Each wall is flat, endless, passes through zero and stands at right angles to its row. A trip goes straight from one point to another. Which walls does it cross, in order?

Walls:
(1): [3.6 6.6 2.8]
(2): [-4.3 -4.2  0.0]
(3): [3.1 9.6 1.9]
(4): [-4.2 -1.8  2.6]
(5): [-6.3 -5.4  0.9]
(6): [-0.7  4.3  4.0]
(7): [-3.6  2.3  3.2]
Trips:
[ 0.2  4.6 -7.1] to [6.8 0.6 5.0] -> 6
[-4.1 -5.0 -3.8] to [ 0.6  2.4 -4.3] -> 4, 5, 2, 3, 1
[ 3.2  1.6 -5.9] to [ 1.3 -3.6  1.0] -> 1, 3, 2, 5, 4
[ 5.5 -4.8  0.0] to [2.8 4.9 1.9] -> 1, 3, 6, 7

Walls:
(1): [ 1.2  1.8  7.6  0.3  0.9  5.3  6.3 -3.5]
(2): [ 0.1 -6.2 -1.6  5.5 -6.2 -2.6  5.9 11.0]
(3): [-0.8 -1.7  0.4  1.2  7.4 -0.1 -0.5  1.8]
(4): [ 1.9  1.4 -0.8 -2.8  4.0 -8.4  4.6  2.0]
(5): [-3.1 -0.2  0.6  4.3  0.1  5.1 -7.5  5.4]
(6): [-1.7 -4.1  0.7 -3.1 -3.9 -3.6 -2.5  3.0]
(7): [-2.4  3.9 -1.2  0.4  0.3 -0.8 -2.9  3.1]
(8): [ 1.5  0.0 -1.9  1.6 -0.5 -0.8 -0.7  1.9]
(9): [-0.3  0.6 -7.2 -3.0  4.4  0.9  0.3 -2.5]
Trips:
[ 2.0  8.3 -2.9 -7.1 -5.1  3.4  0.9 -2.8] to [-10.5  -4.0   3.9   1.7  -5.0   1.7   4.5   5.6] -> 6, 9, 2, 5
[-9.2  0.3  1.3 -6.5 -5.8 -6.1  9.6 -0.7] to [ 0.2 -5.4 -1.2 -3.0  3.9 -8.2 -0.4  2.0] -> 1, 9, 3, 8
[ 0.4  2.4  3.2  1.4 -0.7  4.8 -0.6 -3.5] to [-3.1  7.7 -0.2  6.4 -3.9  5.2 -0.9  7.4] -> 7, 8, 2
[-1.7  2.2  1.9  6.1  2.8 -0.6 -0.8 -2.8] to [-3.1  4.4  1.6  1.5  9.2  6.3  1.6 -1.5] -> 9
[-4.4  4.1 11.8 -0.4  0.9 -7.5 -5.8 -0.9] to [-4.6  3.8  0.0 -0.7 -4.1  2.3 -1.1  6.3] -> 3, 4, 1, 2, 8
[ 9.1  5.6 -2.5  0.0 -1.8 -1.5  3.2  5.1] to [-6.4  2.8 -3.2  2.4  3.1  2.6 -1.1  3.8] -> 9, 5, 3, 4
[-1.5 -1.3 -3.8  3.8 -2.3 -0.4  4.8 -0.3] to [-4.1 -6.0 -1.0  4.6 -2.4 -7.4  2.3 -2.9] -> 6, 9

Walls:
(1): [-0.5  4.7 -5.4  3.2  5.3  1.7 -1.1 -1.7  5.5 -3.1 -0.3  7.2 -4.6 -1.6]
(2): [-1.4 -2.8 14.7  0.9  1.9 -0.3  1.7 -2.0  1.8 -6.9  1.0  4.0 -4.0 -0.2]
(3): [-5.3  3.0  0.4  5.7  2.1 -1.2 -1.2 -3.7  1.4 -3.5  3.7 -2.3  4.4 -6.6]
(4): [-0.8  1.9 -1.4 -7.0 -5.0 -7.9  1.5  9.6  0.2  0.0  1.8 -0.3 -0.3 -1.5]
(5): [ 0.0  6.7 -0.5 -4.3  3.0  1.8  7.6 -5.0 -0.9  5.1 -5.3  2.4 -2.7 -2.8]
(6): [ 0.5 -2.7 -4.2  4.2 -3.3 -4.5  6.5 -2.2  1.8  2.7 -3.6  3.0 -2.1 -1.3]
(7): [-1.8 -8.2 -5.1  0.4 -2.4  0.3 -0.1  2.4 -4.5 -5.4 -0.5 -3.2 -1.7  2.3]
(8): [ 7.4 -5.4 -5.6 -3.1  0.4  4.1  5.2 -2.2 -1.6  5.3  1.0 -2.1 -5.7  7.9]
(9): [-6.3 -4.0 -0.8 -2.3  0.6  1.0 -5.2  0.2  3.2 -1.8  4.3 -2.6  1.2  2.3]
Trips:
[-3.4 -2.7  3.0 -1.1  2.0  3.6 -6.7 -1.7  1.2  3.1 -3.8  7.9 -0.1  1.2] to [-3.3  2.9 -0.2 -0.9 -2.6 -7.1 -4.8  1.6  5.8 -6.1  5.9 -1.8 -6.1 -1.8] -> 5, 3, 4, 7
[ 1.0 -4.8 -0.2 -5.0  1.0 -2.2  3.9 -4.1 -2.4  1.4 -1.5 -0.8 -8.1 -4.8] to [-0.5  6.2  6.0  5.0  5.5 -3.6 -2.7  3.0  6.4  7.1  1.3  0.9  1.0  3.4] -> 7, 1, 8, 4, 3, 6

Walls:
(1): [-6.3  6.1  6.2  2.6  7.8 -5.2 -1.4 -5.6  2.9  6.4 -1.5  1.4 -5.9  4.9
 -0.6  0.1  3.9  4.2 -4.7  0.5  1.4 -5.0  2.9 -0.4]
(2): [ -0.1 -10.5  -8.8  -4.5  -2.2   6.1   2.4  -3.0  -9.8   0.7  -0.5  -1.8
  -8.9  -2.5   2.6   2.1   0.0   3.1  -6.0   4.6   2.4   0.7   2.0   1.2]
(3): [ 6.1  0.3 -1.4 -1.1 -4.1 -5.8  9.0 -5.9 -2.1  4.5 -5.4 -5.9 -7.6 -1.3
 -1.0 -3.9 -7.6  8.9 -5.1 -1.5  5.5 -0.2  1.3  2.2]
(4): [-2.2 -0.3  0.2 -5.8  2.9  3.1  3.3 -6.9 -0.8 -5.4 11.8  8.3 -4.4 -0.1
  6.7 -9.4 -1.6  1.0  7.2  2.4 -4.1  3.2 -8.0  7.2]
(5): [ -1.5  -4.3  -2.3  -0.8   0.3   0.8  10.1   4.9  -1.6  -0.9   5.9  -0.9
   5.2   3.4   1.0  -4.8  -6.3  -6.9  -3.0   9.5  -4.6 -12.8   5.3  -5.3]
(6): [-0.9  0.1 -2.8 -1.4  5.5 -5.5  4.3  4.4 -3.6 -3.4  1.3 -5.2 -3.5  1.2
  6.6 -3.1  5.1  6.4  6.9  2.0 -4.0  2.5 -2.8  0.7]
(7): [-4.9 -4.8 -2.3 -0.9 -3.8 -0.7  0.6  3.2  3.8 -0.4 -0.9  2.5  0.6 -1.0
  6.4 -1.2  1.8  1.3  5.8 -6.2 -4.6  1.3  2.7 -3.0]
(8): [-3.5 -2.0 -0.6 -0.2 -1.5  3.5 -1.6  2.5  3.0 -3.6  1.3  4.3 -3.5  3.9
  5.0  0.0  2.0 -1.1  2.4 -1.4  1.3  6.3  1.0  5.6]
(9): [ 3.7 -2.4 -4.7  1.9  2.7 -1.7  2.5 -3.3 -3.9 -2.4 -1.7 -3.0 -3.3  1.9
  1.0  0.9  2.6  2.8 -1.3 -3.9 -1.9  5.4  6.6  1.5]
(10): [-3.0  3.5  0.3 -4.6 -0.5  4.0  2.9 -1.0  6.2  1.3  1.6  3.4  4.2 -3.2
 -2.7  7.6 -1.1 -2.4 -2.5  6.7  1.4  0.9  3.3 -0.7]
(11): [-1.9 -3.8 -7.1  1.1  5.0 -0.4  0.9 -0.6  1.1  6.0 -2.3  0.8 -3.7  0.6
 -2.7 -1.7  1.7  6.2  3.8 -2.9 -9.8 -2.5  3.4  2.4]
Trips:
[-4.0  5.2 -1.7 -4.9  9.7  1.7 -0.2 -3.8 -0.1  7.1  0.7  7.3  2.8 -3.4
 -0.5 -2.4  4.6 -0.4 -1.6 -0.1 -1.1  6.0 -5.7 -7.2] to [-5.6  5.5  0.6 -2.9  2.1 -4.6 -4.2 -1.7  5.8 -2.0 -6.5 -4.5 -0.4 -1.0
  0.3  3.9 -5.3 -0.2 -4.2 -1.6  4.1 -0.1 -4.9 -0.2] -> 6, 11, 4, 3
[  2.6   4.9   2.2   8.9   0.6   1.5  -0.7  -1.9   3.4  -2.5  -3.0  -3.2
   3.1   2.8  -4.4 -13.0  -5.8  -9.7   4.5   4.1  -4.6  -5.4  -1.5  -2.3] to [ 1.7  7.6  6.9  1.6  4.8  4.4  2.0 -4.0 -1.8  2.8 -1.5 -0.1 -3.8  0.2
  0.9  3.9 -1.8  2.9 -8.7 -4.0  1.4 -2.4 -2.5 -5.7] -> 1, 4, 3, 10, 5
[-0.6 -5.2  0.8 -3.0  3.3 -3.2  0.6  4.7  3.8 -1.6 -3.6 -2.6 -4.0 -3.6
 -3.1  1.3 -2.8 -4.7 -7.3  0.8 -3.8  4.7  4.2  4.1] to [ -2.8  -4.0   4.1  -0.5   1.2   3.0   2.4  -1.8  -7.7   3.4   1.5 -11.4
  -4.3   1.9  -5.4   7.0  -7.7   0.9  -3.6   0.4  -7.3  -1.5  -0.1  -1.6] -> 8, 1, 10
[-1.9 -4.9 -1.0  1.4 -1.0  0.5  4.2  4.3  4.2  3.3  0.9 -3.5  1.9  1.1
 -4.2  7.0 -2.0 -7.5 -0.6 -6.8 -3.1 -6.8 -1.5 -3.8] to [-4.5 -1.2  2.3  1.9  1.3  0.9  1.5 -4.1 10.6 -3.8 -4.4  2.2  1.1 -3.7
  3.5  5.9 -0.6  1.0  3.9 -4.0  1.1  3.5 -5.4 -7.8] -> 11, 5, 8, 1
